Every row gives one point. The ring and each string are closed loops that go straight from each point to the next, and from the last back to the first. Before rounding, they use only three directions, however many columns there are. How many times does the string pass through the ring? Passing back the other way cancels.

Ring, 6 rows:
-5,12,-49,6
-12,60,-13,-7
-22,58,20,-5
-33,23,47,8
-25,-25,14,22
-13,-21,-30,18
String, 8 rows:
-41,-42,-12,19
-37,-50,20,28
-7,-9,28,25
-14,7,18,15
3,4,14,22
2,-19,6,28
-3,-5,-10,19
-23,-5,-11,12
Times through: 1

Ring, 7 rows:
12,1,30,4,19,17
-6,13,31,20,36,2
-30,15,15,28,36,-27
-32,-2,5,6,12,-33
-15,-19,-1,-13,-12,-23
13,-24,-3,-13,-21,0
24,-17,9,-8,-10,16
String, 21 rows:
-11,9,51,-2,37,9
-19,18,44,15,46,-2
-29,32,30,44,60,-18
-37,18,34,17,45,-22
-27,3,26,1,23,-18
-15,1,10,13,16,-17
-33,11,-9,37,24,-43
-42,-3,-1,7,10,-45
-31,-11,-5,0,-2,-38
-33,-31,11,-44,-21,-31
-14,-24,12,-29,-14,-15
-4,-10,6,-1,0,-9
0,-30,15,-38,-21,-1
22,-33,-4,-25,-32,7
18,-27,12,-28,-21,13
4,-15,20,-16,-2,5
17,-2,-3,24,6,3
16,-2,8,16,8,8
9,0,13,13,13,5
18,10,21,26,27,16
6,14,50,11,42,23
Times through: 2

Ring:
19,-2,-10,-20,-8,-14,5,-12,2
19,9,7,-21,0,-4,-12,-19,5
-1,-3,9,3,-1,6,-13,1,5
-13,-18,9,14,0,8,4,15,4
-15,-30,0,14,0,1,29,22,1
-9,-34,-14,10,-7,-9,36,22,-1
9,-22,-25,-7,-15,-19,24,6,-2
String:
27,27,35,-41,20,4,-11,-40,9
24,24,24,-31,9,3,-24,-33,8
16,15,9,-13,-4,2,-33,-17,7
15,22,37,-24,17,12,-22,-28,10
9,10,32,-19,18,9,-4,-19,8
1,-10,2,-1,-2,-1,4,3,3
1,-2,20,-6,9,7,0,-5,6
-8,-3,30,3,14,16,-5,1,7
-18,-18,17,19,4,14,1,18,5
-26,-35,-6,35,-10,7,9,36,1
-16,-33,-15,24,-14,-2,14,29,0
-8,-23,-3,10,-4,-1,16,16,1
1,-7,22,-10,15,4,19,-5,5
-6,-19,16,-2,13,3,31,6,3
-1,-15,8,-5,6,-1,24,3,3
-5,-27,-20,11,-15,-10,16,19,-1
-14,-54,-54,29,-35,-23,37,44,-7
-10,-57,-60,22,-35,-30,49,41,-8
0,-46,-54,10,-31,-31,45,29,-7
12,-18,-15,-15,-6,-18,32,-2,-1
14,-6,2,-20,4,-9,20,-11,2
8,-10,-3,-11,-2,-8,13,-3,2
5,-21,-28,2,-21,-16,9,11,-1
20,-8,-30,-13,-22,-22,0,-4,0
29,10,-8,-30,-8,-15,-9,-24,3
33,29,30,-47,17,-1,-12,-45,8
Times through: 1

Ring (8 x 11):
36,-23,-6,-37,-35,6,-20,9,31,11,20
24,6,-14,-25,-33,8,-25,-6,51,16,13
-1,39,-9,-5,-17,10,-24,-19,60,13,1
-28,56,1,13,7,1,-12,-16,41,4,-7
-35,39,13,13,21,-9,2,1,7,-5,-5
-20,6,26,-2,19,-6,5,16,-11,-12,1
13,-31,31,-27,0,5,-3,24,-10,-12,12
33,-40,15,-39,-21,8,-12,21,7,-2,19
String:
17,-28,56,-27,4,34,-17,11,10,-21,2
9,-9,36,-20,0,22,-16,5,19,-12,3
-1,-13,0,-17,-3,-21,6,25,-14,1,15
-9,-19,10,-14,9,-27,15,34,-34,-7,14
-7,4,2,-9,0,-13,0,14,1,1,9
-3,8,31,-10,6,17,-13,0,21,-10,-1
-25,24,38,5,24,11,-5,1,9,-16,-8
-60,54,12,28,39,-25,15,6,-11,-9,-9
-49,54,22,23,33,-6,3,-4,9,-10,-12
-27,37,34,9,22,16,-11,-9,25,-13,-11
-15,23,21,-1,10,8,-9,-2,20,-6,-3
-27,25,-6,5,10,-27,9,12,-5,3,6
-37,22,-5,9,20,-39,19,22,-26,-1,6
-34,3,24,4,31,-26,21,30,-41,-15,3
-15,-10,4,-9,10,-30,16,31,-31,-4,13
0,-3,12,-15,-2,-3,-5,13,5,-3,8
13,-17,54,-23,5,36,-20,4,19,-20,-1
Times through: 0

Ring (8 x 14):
15,-12,18,-8,7,13,-19,-21,1,-27,3,13,11,-3
-4,3,23,2,2,6,-8,-26,4,-7,-16,23,7,13
-25,14,24,14,-4,-1,3,-14,-5,9,-25,21,1,13
-36,18,20,22,-8,-5,9,0,-16,16,-22,10,-1,3
-36,10,12,23,-10,-6,6,20,-31,9,-4,-10,-1,-20
-20,-3,8,11,-4,1,-5,25,-36,-9,12,-18,2,-31
-7,-12,7,1,2,7,-13,21,-32,-22,19,-16,6,-32
14,-18,11,-10,8,14,-22,-2,-15,-34,17,-2,11,-20
String:
-21,8,11,29,-14,-8,3,1,-14,6,-3,-13,4,-22
-12,3,11,23,-12,-5,-2,-3,-10,-2,1,-12,6,-22
-19,4,7,33,-18,-10,3,8,-18,3,6,-26,5,-36
-13,1,5,34,-19,-10,0,7,-16,-1,12,-31,7,-42
-11,-1,12,12,-5,1,-6,2,-16,-8,3,-6,6,-19
-23,-7,12,-11,11,13,-10,34,-47,-18,10,0,-1,-16
-8,-16,5,-6,6,11,-16,34,-44,-28,26,-19,4,-37
12,-21,1,6,-3,6,-19,13,-24,-33,33,-31,12,-49
10,-10,7,19,-11,-1,-12,-11,-3,-18,16,-21,13,-35
26,-22,4,7,-4,6,-22,-10,-4,-35,28,-23,16,-41
29,-26,8,-9,6,14,-28,-9,-7,-43,27,-10,15,-29
27,-18,9,9,-5,5,-20,-25,8,-30,18,-13,17,-29
-5,-3,15,7,-1,4,-9,-5,-11,-12,1,1,7,-11
1,-10,19,-17,13,16,-18,-4,-15,-25,0,19,6,3
18,-14,22,-22,16,20,-24,-26,2,-33,-2,29,10,13
19,-6,17,12,-6,2,-13,-40,19,-17,-3,7,15,-6
0,-1,17,9,-3,3,-8,-19,0,-10,-5,8,8,-4
-12,1,20,-1,4,8,-8,-6,-13,-9,-9,16,4,4
-22,9,30,-13,13,13,-5,-12,-12,-3,-28,43,-1,33
-15,16,26,21,-9,-4,4,-37,15,12,-31,25,5,19
-10,9,17,27,-13,-7,1,-23,6,6,-13,2,7,-6
-14,3,17,11,-3,1,-4,-4,-12,-3,-6,4,4,-6
-43,15,25,-2,8,7,4,14,-31,9,-25,28,-6,19
-32,9,20,4,2,4,1,10,-26,3,-14,14,-2,4
-60,24,22,15,-2,-3,14,24,-38,24,-27,16,-9,10
-51,24,14,41,-20,-16,18,15,-25,29,-18,-11,-3,-16
Times through: 4
String (25 x 14):
-39,21,28,9,0,0,8,-9,-11,17,-36,33,-3,27
-41,26,24,29,-12,-10,14,-13,-5,27,-35,18,-2,15
-35,24,18,42,-21,-16,15,-13,-2,27,-25,0,1,-4
-22,10,15,28,-13,-8,4,-5,-9,9,-10,-5,4,-13
-31,9,17,11,-2,0,2,11,-26,4,-10,5,-1,-5
-54,16,17,10,0,0,9,35,-47,14,-15,6,-8,-3
-51,15,11,27,-12,-9,12,35,-44,17,-5,-15,-5,-24
-32,7,7,31,-15,-9,6,23,-32,7,5,-25,1,-35
-13,1,6,31,-17,-9,0,5,-16,-1,9,-27,7,-38
-16,-1,14,5,0,4,-6,10,-24,-9,2,-1,3,-14
-22,-6,12,-9,9,12,-10,32,-45,-17,9,-1,0,-16
-11,-19,4,-14,11,15,-18,44,-54,-32,30,-19,3,-38
10,-21,2,2,0,8,-20,17,-27,-34,33,-28,11,-47
7,-11,8,12,-6,2,-13,-5,-9,-21,16,-16,11,-31
-9,-8,16,-11,10,13,-14,11,-27,-21,5,8,3,-7
0,-17,17,-30,21,24,-23,15,-33,-36,11,16,4,-2
28,-25,13,-20,13,20,-30,-13,-7,-45,20,5,14,-15
33,-19,12,4,-2,8,-23,-34,15,-34,15,-5,18,-21
2,-5,14,9,-3,3,-10,-14,-3,-14,2,0,9,-13
-5,-6,22,-19,15,17,-16,-4,-17,-22,-6,26,4,12
6,-6,26,-18,15,17,-17,-25,1,-22,-13,36,7,22
9,1,26,1,3,8,-12,-43,18,-12,-19,30,10,19
4,4,19,22,-11,-4,-4,-39,19,-2,-13,8,11,-1
-9,4,18,13,-5,0,-4,-15,-3,-3,-9,7,6,-3
-30,10,26,-8,10,10,-2,1,-21,1,-24,33,-3,23
Times through: 5

Ring (10 x 14):
-4,6,-10,32,-13,17,-9,-3,-6,7,-5,1,-3,-20
11,17,-14,15,1,26,-9,-8,-6,17,-5,-18,-3,-3
17,22,-10,0,14,26,-4,-5,-5,21,-6,-28,0,6
15,23,-4,-9,23,20,2,3,-3,19,-3,-29,5,13
8,20,2,-8,26,12,5,10,-1,14,2,-23,11,17
-6,15,6,2,21,2,6,18,-1,5,9,-10,16,15
-20,6,9,16,8,-7,6,23,0,-5,11,7,16,1
-29,-4,11,32,-10,-11,5,23,0,-11,4,22,10,-23
-28,-7,8,38,-18,-7,2,18,-1,-11,-2,25,4,-35
-20,-3,0,39,-21,3,-4,8,-3,-4,-5,18,-1,-34
String:
-4,22,-4,5,28,6,-1,13,-5,8,28,-17,25,45
-11,18,-2,13,21,1,-2,15,-5,3,29,-8,26,39
-9,10,0,17,6,5,0,12,-3,3,7,-2,11,3
-17,2,13,14,2,-5,9,22,1,-4,-3,8,8,-19
-35,-4,15,30,-3,-18,8,30,1,-15,13,25,18,-12
-41,-5,7,45,-11,-17,-1,25,-3,-18,23,30,21,-4
-24,0,3,34,-9,-4,-1,16,-3,-7,10,17,11,-12
-17,1,7,24,-6,-1,3,15,-1,-3,-4,11,4,-24
-25,-9,15,29,-17,-8,8,21,2,-10,-15,24,-2,-51
-35,-12,0,60,-36,-5,-7,11,-4,-14,1,36,1,-44
-17,2,-9,44,-18,8,-11,2,-7,-1,7,13,4,-15
-9,6,-3,26,-7,9,-4,5,-4,3,-1,3,3,-15
-6,9,-9,29,-7,14,-8,0,-6,6,3,-1,3,-7
-1,12,-16,31,-7,20,-13,-6,-8,10,6,-6,3,0
-5,7,1,15,0,9,1,8,-2,5,-6,-2,2,-16
5,10,-3,13,-2,18,-1,0,-3,11,-15,-9,-6,-23
25,24,-22,9,6,38,-13,-19,-9,27,-8,-32,-7,5
24,27,-23,6,14,36,-13,-16,-9,27,2,-35,1,21
9,19,-11,9,11,21,-6,-2,-6,15,3,-20,5,11
3,12,2,4,9,12,4,8,-1,10,-9,-12,2,-10
18,22,1,-16,25,21,6,5,-1,20,-12,-31,1,3
27,34,-9,-23,41,27,1,0,-4,28,5,-47,11,42
11,26,-9,-2,26,19,-3,3,-5,17,14,-28,15,35
-2,13,0,9,10,9,2,10,-2,7,2,-9,8,2
-5,10,4,9,8,6,4,13,-1,5,-2,-5,7,-6
Times through: 4
String (28 x 14):
-27,4,2,33,1,-7,-2,19,-4,-8,24,14,21,11
-28,7,7,24,12,-13,2,26,-2,-9,30,11,28,24
-16,15,4,11,23,-5,3,22,-3,-1,29,-4,28,37
-4,20,-4,8,23,6,-2,12,-5,7,23,-14,22,36
-4,11,1,11,8,7,2,11,-2,6,2,-6,8,-1
0,14,2,4,14,9,3,11,-2,8,2,-12,9,5
11,25,-6,-6,29,17,-1,5,-4,17,12,-28,15,33
19,29,-4,-19,37,20,3,5,-3,22,7,-38,13,36
14,22,5,-18,29,15,9,11,0,17,-6,-28,7,11
2,13,7,-3,15,9,8,13,1,9,-8,-13,4,-7
0,14,0,6,13,11,2,9,-2,9,2,-12,8,4
6,23,-5,0,25,14,-1,7,-4,14,14,-23,16,32
5,27,-3,-7,36,10,1,12,-4,13,23,-27,24,49
-7,16,10,-5,27,-2,10,23,1,4,12,-11,20,21
-12,5,13,7,7,-2,10,21,2,-1,-6,2,7,-17
-11,4,9,13,3,1,7,17,0,0,-5,3,5,-18
-27,-5,20,18,-3,-14,13,30,4,-11,-5,20,8,-31
-41,-11,19,38,-15,-22,9,32,2,-20,5,35,13,-32
-38,-7,6,48,-19,-13,-2,21,-3,-16,13,32,13,-20
-17,4,-2,32,-7,2,-4,10,-4,-2,8,10,8,-9
-17,0,6,26,-9,0,3,14,-1,-3,-5,12,3,-27
-26,-9,13,33,-20,-7,6,19,1,-10,-13,25,-2,-50
-33,-11,5,51,-29,-7,-2,15,-2,-14,-2,33,1,-44
-29,-6,-1,49,-24,-3,-6,11,-4,-10,5,27,5,-29
-21,0,1,36,-13,0,-3,12,-3,-5,4,15,6,-20
-19,-3,10,25,-9,-3,6,18,1,-5,-8,15,2,-33
-20,-2,11,23,-7,-5,7,19,1,-6,-7,15,4,-31
-20,4,1,30,-3,-1,-2,14,-3,-4,12,10,12,-3
Times through: 0
